Each row of a before or after table is a point. One or more steps were done to the points. Then noise was added and the rows were shuffled. The steps act on how far a point lies along the listed directions, d1 being the first. Name the steps. A step turns or swaps two directions, mirrors them in a line or flattens them onto one, adds a multiple of one to another, or multiplies one. Angles are multiples of 10 degrees, from the lower direction toward the higher: turns from -170 to 170, lines from 10 to 170 but not 90. Use the fewest steps. Two steps may share a direction if one is a turn and the other turns, adds or multiplies; they go together, in the order done. Otherwise the lowest direction goes first.
(in the rows, 128 means zero)

Directions:
(1): [125  71]
(2): [ 71 131]
Before, 14 rows:
[[191 115]
 [ 83 133]
 [ 86 190]
 [164 129]
 [134 180]
 [ 95 132]
 [155 180]
 [119  69]
 [155  47]
 [ 99 137]
 [129 187]
 [204 134]
 [121 190]
 [117 111]]
After (14 x 2):
[[147 102]
 [149 104]
 [168 175]
 [204 116]
 [113 162]
 [ 87 183]
 [119 110]
 [187 143]
 [ 78  98]
 [150  90]
 [ 42 118]
 [102 200]
 [167 148]
 [181 154]]
Steps: mirror d1 and d2 in the line at 30 degrees

Directions:
(1): [147 115 205 124]
(2): [184 106 113 180]
(3): [137 203 139 153]
Before:
[[123 104  51 124]
 [150 115 116 168]
 [108 149  49 139]
 [126  69  95 110]
 [105 172 124 141]
 [ 72 103  94  76]
 [ 96 190 159 125]
 [150 117 180 130]
 [131 134 184 131]
 [103 104 150  97]
 [140 120 114 147]]
After, 11 rows:
[[132 148 185 135]
 [103 245 166 144]
 [102  74 146  88]
 [108 158  50 142]
 [119  70  45 114]
 [119   5  87  88]
 [151 119 179 130]
 [106 212 131 154]
 [ 66  57  88  62]
 [139 118 114 146]
 [151 113 116 167]]
Steps: multiply d3 by 2

Directions:
(1): [107 179 185 149  75 144]
(2): [126  85 207 101 157 113]
(3): [195 161 131  76 106  96]
(4): [157  86 127 108  91 202]
(5): [188 145 147 185 170 151]
(6): [106 176 128  80 178 176]
Before (13 x 6):
[[ 89 117 110 126 131  31]
 [ 83 117 145 164 131 103]
 [149 144 146 114  78 143]
 [125  99 187 119 142 121]
 [141 153 152  96  88 107]
 [142  86 101 109 149 154]
 [133 171 170  79 101 157]
 [141 124 121 127 159 117]
 [145 120 110 131 162  90]
 [142 104 130 154 129 103]
 [180  95 130 129 174 142]
 [126 160 207  86  75 154]
 [132 177 196 109 102 170]]
After, 13 rows:
[[182 158 164 140 108 115]
 [125 134 203  95  41 125]
 [221 160 153 249 229  86]
 [143 128 111 119 173 102]
 [110 123 110  94 142 109]
 [176 149 146 168 197 156]
 [106  98 110  45 152 137]
 [169 151 154 133  97 156]
 [129  75  96  99 131 142]
 [131 143 162 198 178 132]
 [ 93 119 152  61  22 101]
 [ 60 135 170  54  25 118]
 [126 107 189 117 149 129]]
Steps: turn d5 and d6 by 110 degrees; multiply d5 by 3

Directions:
(1): [217 121 148  83 138 148 129 159  75]
(2): [148 149  44 165 185 162 102 119 112]
Before, 8 rows:
[[185 150 108 137 162 157 103 168 119]
 [176 116 141  88 119 126 128 170 118]
 [183 134 136 132 145 145 113 172 103]
 [202 132 135 117  96 154 144 177 102]
 [198 124 109 106 130 141 134 149  81]
 [  7 132 195 134  60  53 132 117 200]
 [119 126 179 103  83  87 119 125 159]
 [ 48 109 221 112  33  68 188 115 180]]
After (8 x 9):
[[169 136 142 134 138 145 108 171 101]
 [197 128 101 108 125 137 134 151  86]
 [164 156 105 154 159 157  96 161 130]
 [116 105 234  79  34  81 193 140 147]
 [180 108 137  85 119 125 125 173 111]
 [200 134 141 122 103 159 137 174 102]
 [ 53 130 208 112  65  64 130 131 167]
 [150 122 182  83  87  94 124 133 144]]
Steps: add -0.5 times d2 to d1

Directions:
(1): [177 126 146  77 125 130 154  32  80 139 108]
(2): [170 116  94 125  84  30 165 164 115 120 107]
(3): [163 167  98 175  96 114  60 101 119 193 164]
(4): [ 87 104  73 123  72 140 144  91 116  78 200]
Before (14 x 11):
[[190 136 124 121 115  73 145 153  96 151  77]
 [137 167 141 133 143 181  70 123 135 143 140]
 [ 86 121  99 116 107 109 155 131 135 123 137]
 [146 167 170 129 149 104 110 170 136 152 101]
 [196 136  97 165 108  72  82 152 100 178 147]
 [ 84 128  94 117  78 137 153  89 110 131 179]
 [125 132 115 170 133 102  97 232 144 150 138]
 [166 155  96 149  81 106  84  77  87 185 180]
 [ 98 145 112 181 119 156  80 133 146 165 198]
 [ 41 113 141 172 210 186  98 193 202 120 120]
 [ 91  95 134 134 108 132 133 105 130 101 175]
 [196 161 100 161  54  28  88  95 110 188 151]
 [119 160  78 154 123 181  28  61 115 184 228]
 [152  82 112 100 130  79 185  87  91  99 121]]
After, 14 rows:
[[ 84 144 108 192 120 156  72 159 160 162 202]
 [ 82 127  94 117  80 138 153  92 111 132 179]
 [144 164 170 127 148 105 111 163 134 155 101]
 [221 159 110 135  56  31  99  47  84 192 141]
 [ 95 161  72 180 124 180  15 110 138 181 238]
 [212 136 104 147 107  72  89 120  85 182 138]
 [170  82 116  84 129  79 191  56  75 100 117]
 [120 168 135 151 145 176  62 156 153 137 145]
 [ 89  96 133 136 110 130 128 113 135 102 174]
 [ 14 115 130 196 212 186  85 247 227 115 131]
 [132 131 118 162 132 103 103 216 138 152 135]
 [ 92 118 100 113 108 107 158 118 131 125 136]
 [212 137 134 100 113  74 156 112  76 153  67]
 [167 153  98 147  77 106  85  68  80 186 183]]
Steps: add 0.7 times d2 to d1

Directions:
(1): [145 159 151 202 130 111 131  82 160 154 163  32 107 102]
(2): [126  93  84 127  77 183 196 100 145 151  82  84 180 161]
(3): [192 173  95 178 112 182 109 194 124 114 164 133 127 190]
(4): [140 148 211 111 120  85 149 194 125 198 102 110 166 163]
(5): [155 119 167 171 107 134  46  79 164 120  79 168 189 135]
Before, 13 rows:
[[177 103 146 167  89 137  99  40 160 170  82 112 196 148]
 [134 137 173 101 156 116  77 184  97 119 104 228 136 118]
 [147  87  81 133 105 182  91 147 152  65 137 154 155 166]
 [103 135 106 122 155 137 201 134 106 170 163  62  94  92]
 [148 179 176 171 163 112  85 142 125 132 193 119  74  95]
 [145 109  41 183  83 195 172  36 159 126 123  52 148 113]
 [101 102 102  76 143 121 122 131 100 110  99 172 157 117]
 [104 104 151 153 162  77 182  50 158 148 173   9  81  80]
 [126 123  78 184 112 170  58  36 177 106 142 116 140 103]
 [126 123 101 103 120 131 151 100 148 124 119 111 123 106]
 [ 43  95 102  15 157 103 234 149  80 137 117 144 113  95]
 [162 156 174 178 130  97 134 120 155 164 172 116 104 135]
 [117 152 176 171 136  75  84 107 152 134 149  73 121 112]]
After, 13 rows:
[[143 101  99 118  94 198 153 149 120 135  62 172 192 164]
 [120 105  69 129 115 159 153  91 127 122 105  99 167 128]
 [118 142 133 122 145 105  49 162 114  81 147 183 117 138]
 [ 82 114 174 117 147  78  47  54 161 142 114 148 142  68]
 [131 140 110 119 133 119 133 102 147 117 139 109 105  93]
 [113 126 163  66 148 126 106 187  91 122 128 218 119 126]
 [154 144 160 127 143 100 110 164 125 133 161 204 103 149]
 [104 130   8 129 130 195 231 113 111  99 177  71  89 120]
 [193 143 167 193 130 107  38  56 153 141 137 133 144 123]
 [108  74 180 116 107 100 136 106 174 150  97  77 180 128]
 [111 152 104 121 180 130 160 159  89 139 189 109  67  86]
 [118 150 184 165 165  46 100  54 146 153 160  70  89  32]
 [124 128 114 124 208  90  85 129 108  56 225 156  26  88]]
Steps: turn d1 and d2 by -90 degrees; mirror d3 and d4 in the line at 50 degrees
